Each row of a before or after table is a point. The points were changed in one or more steps. Then noise was added and the rows were shuffled. The steps act on columns, c1 being the first. Write out the steps. A step turns or swaps two columns, mirrors them in a line or flattens them onto one, adds a multiple of one to another, or multiplies or shifts one. Angles are multiples of 10 degrees, from the lower column toward the higher: turns from -170 to 170, lines from 10 to 170 but not 90. Use the fewest steps. Two steps may share a column if one is a turn and the other turns, adds or multiplies; they go together, in the order done. Otherwise the lowest column goes first.
(in the rows, 128 means zero)

Before:
[[114 148]
 [138 138]
 [147 140]
 [136 114]
 [132 146]
 [141 121]
 [146 121]
 [134 125]
 [133 122]
 [147 141]
 [119 141]
 [129 158]
 [131 153]
 [148 147]]
After, 14 rows:
[[147 167]
 [146 107]
 [141 107]
 [147 164]
 [134 119]
 [136  86]
 [119 167]
 [114 188]
 [132 203]
 [132 182]
 [133 109]
 [148 185]
 [129 218]
 [138 158]]
Steps: multiply c2 by 3

Before (10 x 6):
[[ 91 164 138  88 158 133]
 [147 102  82 159  97 129]
 [110 111  82 156 147 102]
 [129 152  84  95 120 164]
 [136 163  98 160  92 142]
 [129  97 100 116 131 147]
 [125 135 147 122 118 164]
 [160 144 134 113 118 108]
 [114 144 118  95  97 161]
 [136 157 136  85 142 172]]
After, 10 rows:
[[123 116 153 123 133 163]
 [110 146  69 155 113 101]
 [134 145 138  84 157 172]
 [161 115 135 112 144 108]
 [128 130  93 117  94 146]
 [115  97 116  95 143 161]
 [130 121  70  93 151 164]
 [147  95  69 159 102 129]
 [ 93 156 143  88 164 132]
 [136  90  87 160 163 143]]
Steps: swap c2 and c5; multiply c3 by 1.3

Before (14 x 11):
[[145 144  92 103 118  98  94  90 112 133 106]
 [105 161 105 166 134 127 100 157 177 133 144]
 [149 126 110  98 112 106 146 142 134 140 104]
 [148 155 147 105 127 123 144 128 127 134 127]
 [116 117 159 170 176 103 137 155 116 140 123]
 [ 95 125 107 126 142 105 102 104 121 158 116]
 [125 136 137 123 150 126  90 160 159 159  77]
 [149 119 155 123 138 103 143  92 173 153 143]
 [ 96 123 164 154 117 132 129 138 118 145  84]
 [103 167 102 169 138 160 147 160 127 126 104]
 [ 95 106 135 109 144 155  98 104 126 125  97]
 [ 90 162 140 147 141 114 133 152 157 131 139]
 [100 140 152 137 127 115 144  98 147  97 103]
 [ 95 159 117 158 160  96 133 100 174 146 145]]
After, 14 rows:
[[104 165 101  30 137  99 147 161 129 126 103]
 [ 90 163 142 148 141 171 132 154 156 132 139]
 [126 133 138 134 148 126  90 158 158 159  77]
 [104 159 105 105 134 160 100 156 179 132 143]
 [ 97 106 135  77 145  60  98 103 127 126  95]
 [114 116 157 159 174 208 138 156 116 141 123]
 [147 124 109 197 110 148 144 140 134 140 106]
 [ 96 160 115 183 161 212 133 100 173 145 146]
 [ 95 123 164 105 117 141 131 138 118 142  84]
 [147 156 146 154 128 121 142 128 128 132 127]
 [148 121 157 190 136 171 141  93 173 156 144]
 [143 143  93 215 120 165  95  91 114 135 108]
 [101 140 152 151 127 159 141  98 147  97 103]
 [ 94 126 108 181 142 169 102 104 122 157 116]]
Steps: multiply c6 by 3; turn c4 and c6 by 130 degrees

Before, 14 rows:
[[154 158 159 153 114  98 139  94 121 133  96 108 121 135 115 122 126 109]
 [140 101 129 104 133 157 141 145  93 126 139 120 117 137  94 123 140 133]
 [144 131 101 121 140 115 112 149 130 101 147 124 147 112 122 134 160 152]
 [129 152 104  94 135 114 114 145 126 114 135 161 113 141 107 137 161 147]
 [114 149 190 162 105 111 149 119 131 118 120 139 124 118 116 132 106 118]
 [143 173 154 170  92 143 150 104 125 135 106 123 130 140 133 149 122 131]
 [129 113 115 121 146 127 121 130 161 144 124 161 136 111  95 134 148 148]
 [138 114 112 111 171 159 134 147 127 120 168 106 104 160 105 135 119 109]
 [147 132 132 126 160 120 146 152 134 128 127 142 105 111 114 151 168 149]
 [122 159 170 147  99 110 156  88 123 158 144 108 119 124 128 136 128 127]
 [110 134 107 125 152 111 111 164 122 144 112 132 124 121 119 136 143 160]
 [156 152 171 139 102  94 158 118 126 151 117 134 145 137 135 150 102 129]
 [138 151 104  89 165 132 121 132 123 109 124 130 124 104 107 140 131 169]
 [133 121 101 126 160 117 132 128 117 119 131 165 118 120 138 118 142 157]]
After:
[[143 173 155 169  95 143 152  57 144 134 107 134 130 141 133 149 129 130]
 [122 160 168 148 103 112 157   8 141 159 144 136 149 124 130 136 132 127]
 [113 148 191 160 103 119 152 101 135 125 120 118 124 120 116 131 153 118]
 [136 151 103  87 165 132 120 141 119 121 124 124 128 106 108 141 125 169]
 [129 112 113 119 134 122 122 136  91 162 124 113  98 111  95 134 110 149]
 [153 158 160 153 116 101 140  24 138 139  96 138 147 133 117 122 141 106]
 [127 150 103  95 137 103 115 178 129 124 136  96 111 140 106 138 101 149]
 [134 120  99 126 160 115 133 127 130 113 131  98 108 122 135 119 120 159]
 [146 132 133 126 154 107 144 200 111 138 126 102 132 110 114 152  94 149]
 [140 101 129 102 144 152 141 178 160 143 138 124 141 137  94 121 109 133]
 [144 129 101 121 138 105 112 192 122 105 148 145 119 112 123 133 104 153]
 [156 149 170 140 106 104 157  96 140 149 119 137 111 138 133 151 165 127]
 [109 135 107 127 151 106 110 236 125 149 111 120 126 123 119 137 118 160]
 [137 113 110 111 168 162 134 185 114 130 169 125 160 158 102 133 127 107]]
Steps: mirror c5 and c9 in the line at 170 degrees; mirror c6 and c17 in the line at 170 degrees; multiply c8 by 3; add -0.5 times c15 to c10; turn c12 and c13 by -130 degrees

Before (14 x 32):
[[122 138 110 119 164 156 139 173 127 139 131 174 163  73 139 150 139 171
  165 161 136 121 103  83 205 154 192 142 124 112  94 107]
 [128 142 115 148 114 138 111 169 152 138 125 188 179 112 116 144 166 153
  167 176 154 126 131  76 224 144 155 147 138  78 137  90]
 [136 141 111 131 129 107  98 126 170 129 132  95 136 130 131  93 100  95
  117 160 147 126 138 135 109 134 157 154  93 128 113 146]
 [113 148 128 153 126 104  71 152 129 157 135 122  85 139 139 134  95  75
   96 119 119  88 138 147  92 150 114 145  96 120 109 165]
 [115 130 121 142 103 163 139 108 133 114 144 149 131 152 108 158 140 170
  154 169  60 122 121 137 102 124 115 115 137 169 122 123]
 [119 116 164 121 102 114  93 147 139 146 155  83 137 149 143 123  98  79
  124 112 131  70 110 166  94 111 127 134 110 126 128 133]
 [114 114 121 147 134  72  80 156 160 127 158  95 100 146 137 145 108 123
   90 135 112 111 118 145 109 101 163 128 129 109 115 151]
 [170 110 114 117 135 157 103 165 162 139 118 178 154 125 132 179 139 162
  163 134 125 152 133 102 165 156 203 146 112  89 124 134]
 [116 100 130 156 103 140 161 100 129 146 176 160 103 150 120 133 167 175
  142 125  96 130 114 104  80 130 146 154 114 147 118 115]
 [120 117 121 119 127 133  83 133 145 159 120 120 146 116 109 161 159 137
  147 140 143 155 107  95 209 172 175 125 131 114 108 117]
 [110 108 142 147 143 107 168  89 115 158 154 146 124 174 108 173 120 171
  158 150  99 104 162 125  80 129 122 115 124 168 137 101]
 [118 118 118 152 130  96  85 153 106 133 108  83 122 150 111 114  80  77
  130 127 108 112 105 126  73 118 146 167 115  91 108 142]
 [105 134 128 126 138 144 162  85 146 132 172 195 100 154 104 180 124 156
  158 124  80 156 110 123  89 117 136 132 133 158 140  56]
 [102  99 123 173 115 105  99 152 153 136 116  92 127 141 123 120  60 106
   94 100 142 121 119 171 126 113 123 154  86 120 109 174]]
After (14 x 32):
[[116 149 129 154 126  83  73 154 129 159 133 124 111 139 139 114  97  75
   95 119 118  89 137 134  93 161 113 148  99 119 109 165]
 [122 116 120 150 129 101  84 156 127 131 104  84 141 151 110 121  84  77
  132 131 110 117 104 139  73 105 146 170 115  96 109 143]
 [112 102 144 147 141 111 166  90 126 157 157 144 140 177 106 179 124 168
  160 153 100 106 164  86  80 123 123 114 122 168 137 104]
 [113  99 127 154 102 121 161  96 127 145 177 156 100 149 117 127 169 176
  143 124  93 133 114 115  79 149 148 151 115 147 119 116]
 [121 141 109 118 165 173 140 172 125 141 127 175 135  71 136 138 137 171
  168 160 133 119 106  85 199 147 194 141 122 112  92 107]
 [105 135 128 126 134 124 165  85 126 131 172 197  97 157 103 179 122 155
  157 124  81 158 109  82  87 139 134 131 133 159 141  56]
 [117 117 168 119 102 124  90 147 130 149 156  83 142 145 143 154  99  77
  122 107 132  72 109 151  96 101 125 134 109 124 125 132]
 [170 108 112 118 136 169 103 166 128 140 118 174 126 127 133 167 142 161
  165 135 125 149 131  72 163 155 201 147 111  89 129 134]
 [114 114 122 143 131  65  76 158 128 127 161  97 145 144 138 114 105 127
   92 132 113 109 118 122 107  91 163 126 127 111 115 149]
 [105  99 122 170 114 110  99 154 129 131 116  92 146 144 126 126  59 112
   95 102 143 123 116 154 127 102 125 152  82 122 108 175]
 [121 118 122 119 127 142  86 134 126 161 116 121 138 113 112 137 161 138
  149 139 143 156 108  83 209 166 172 128 133 115 110 119]
 [136 138 112 130 128 115  98 122 126 132 133  93 149 134 132 103 101  93
  117 159 146 124 140 160 110 116 159 154  89 127 114 147]
 [115 130 121 139 104 155 139 106 131 114 143 148 107 151 108 180 139 171
  156 169  60 122 126 104 106 139 119 119 140 168 119 122]
 [125 144 115 150 114 168 109 168 129 136 124 187 165 113 117 127 168 153
  163 175 155 127 132  88 221 122 153 146 138  82 137  90]]
Steps: turn c6 and c13 by -40 degrees; add -0.7 times c13 to c26; multiply c9 by 0; turn c16 and c24 by -60 degrees; add 1 times c19 to c16

Before (9 x 64):
[[131 203 126 124 145 105 143 132 139 103 146 120 127 151 155 148 147 139
  166 103  88 159  71 151  98 128 213 141 114 125 113 132 138 147  98 246
  116 123 162 166 136 157 144 148 123 132  77 140 119 156 148 112 183 122
   68 109 133 162 117 142  84 103 122 145]
 [114 112 104 100 151 178 132 116 157 112 170 160 126 122  71 123 141 129
  133 151 138 155 144 146 108 110  69 152 113 114 131  69 128 120 130  99
  105 121 115 143 129 153 154 127 139 133 140 149 105 154 119 100 115 126
  169 118 119 147 124 136 151 158 183 162]
 [134 147 105 151 144 137 140 126 124 102 148 120 149 143 158 202 137 100
  123 145 137 136 147 146 154 132 158 157 147 203 115 102 111 170 116  99
  127 149  86 122 133 106 107 152 135 134 180 143 133 132 147 106 120 117
  113  91 131 130 123 135 115 105 120 133]
 [125  98 115 112 127 118 124 126 160 107  92 146 117 123 154 154 148 125
  149 107 143 121  45 114 108 138  67  64 130 121 122 135 125 118 128  90
  123 113 159 125 123 125 141 109 108 138 121 126 129 142 123 110 127 132
  123 128 147 150 135 131 151 145 150 156]
 [132 108 103 110  54 117 156 119 155 107 165 115 157 145 114 114  96 145
  102 132 134 154 141 131 174 126 147 154  97 133 123 131 133 163  95 109
  173 118 110 116 124 147 142 141 132 138  97 144  82 167 138 190 142  74
  161  88 113 130 135 156 133  57 116 113]
 [121 101 105 194 135 112  41 141 127 107 133 124 153 134 160 114  98 120
  163  82  61 153 145 108 110 131  96  57 151  88 124 115 103 163 146  86
  125 158 129 136  90 153 119 157 124 138 148 130 121 128 126 110 111 119
  167 114 149 161 134 130 130 136 228  26]
 [134  97 112 120 134 122 104 129 159 103 161 115 137 147 140 120 118 137
  143 149 122 161 166 110 103 113  84 140 148  85 102 123 141 171 141  93
  120 166 148 169 115 142 155 120 114 104  80 127 132 172 121 110 156 125
   62 121 127 168 128 125 147 158 121 144]
 [143 107 127 121 149 116 144 115 114 120  47 119 183 152 100 166 119 140
  155 146 136 157 135 112 124 117 111 133 151 159 105 134 116  80 122 114
  108 138 156 154 131 144  82 123 133 125  93  42 135 175 134 142 119 119
  161 109 132 155 120 176 135 157 132 144]
 [150 102 142 109  64 106 151 116  80 138 167 118 119 147 128 156  96 155
   93 137 131 114 134 106 113 106  88 133 149  94  95 129 124 169 123 141
  175 109  52 131  57 114  92 155 120 141  74 152 134 121 115 108 109 131
  165 109  87 125 178 130 152  88 146 142]]
After (9 x 64):
[[118 146 107 131 145 135 138 126 116 102 147 121 150 142 159 201 137 101
  123 144 135 136 147 146 150 131 158 157 149 203 114 102 113 171 116  99
  128 149  88 113 132 105 108 154 137 134 147 145 132 121 147 106 178 126
  117  92 131 131 122 136 116 105 118 134]
 [140  99 116 117 126 116 122 124 132 105  92 146 117 124 154 155 148 127
  149 109 140 122  45 114 110 138  67  64 132 121 121 135 123 117 128  92
  123 115 158 131 121 124 140 109 108 138 124 126 129 145 123 108 122 159
  126 129 147 149 136 130 153 146 149 155]
 [131 101 105 145 136 112  40 144 120 106 132 122 153 136 161 114  98 121
  163  84  60 154 146 107 113 132  95  56 150  89 124 115 102 165 148  87
  125 156 129 141  90 154 120 159 125 139 123 129 122  99 126 109 154 127
  156 114 148 162 132 129 131 136 228  26]
 [108 108 105 106  52 117 156 120  75 108 164 116 158 144 114 112  97 145
  100 132 134 153 143 130 161 126 146 157  97 134 124 131 135 162  96 109
  172 117 110 103 122 149 142 141 131 138 125 144  84 166 138 191  95 156
  151  90 112 130 137 159 134  55 116 113]
 [138  96 111 106 133 122 103 127 125 104 158 115 137 146 139 120 120 135
  143 147 123 160 165 110 125 114  84 139 149  85  99 121 142 172 141  92
  120 167 147 175 115 143 154 122 115 103 127 124 132 164 123 109  71 159
   80 119 129 167 129 125 148 157 120 144]
 [153 100 140 125  65 108 152 117 132 138 165 119 122 144 128 156  96 155
   93 138 131 113 133 106 133 106  88 133 149  95  94 129 122 169 123 139
  174 108  51 135  57 115  92 155 121 141  84 150 132 131 114 108  91  80
  153 109  86 123 178 130 152  88 146 142]
 [126 111 104 109 152 176 132 117 126 111 171 161 126 121  71 121 141 131
  134 151 138 156 143 146 108 112  68 153 113 114 132  69 128 121 130 100
  103 124 113 149 127 153 153 127 139 133 122 149 105 157 118 101 144 157
  157 119 118 146 123 135 150 158 182 162]
 [136 106 129 105 147 119 143 117 120 118  49 121 183 153  99 164 117 142
  156 147 134 158 137 112 142 115 111 133 153 161 104 134 115  80 122 114
  110 139 158 153 132 143  81 121 133 125 103  43 137 166 134 142 101 115
  152 109 131 155 120 175 133 157 132 143]
 [139 201 127 114 144 106 144 131 123 103 146 119 125 151 154 148 146 139
  167 106  87 160  72 152 118 130 212 142 113 125 113 133 137 147  99 245
  117 123 162 173 135 156 143 148 125 132 150 140 118 151 146 112  55 139
   86 109 131 162 117 142  84 104 122 145]]
Steps: turn c25 and c40 by -20 degrees; turn c1 and c25 by 40 degrees; flatten c4 and c50 onto the line at 120 degrees; swap c9 and c54; mirror c47 and c53 in the line at 30 degrees; multiply c55 by 0.7
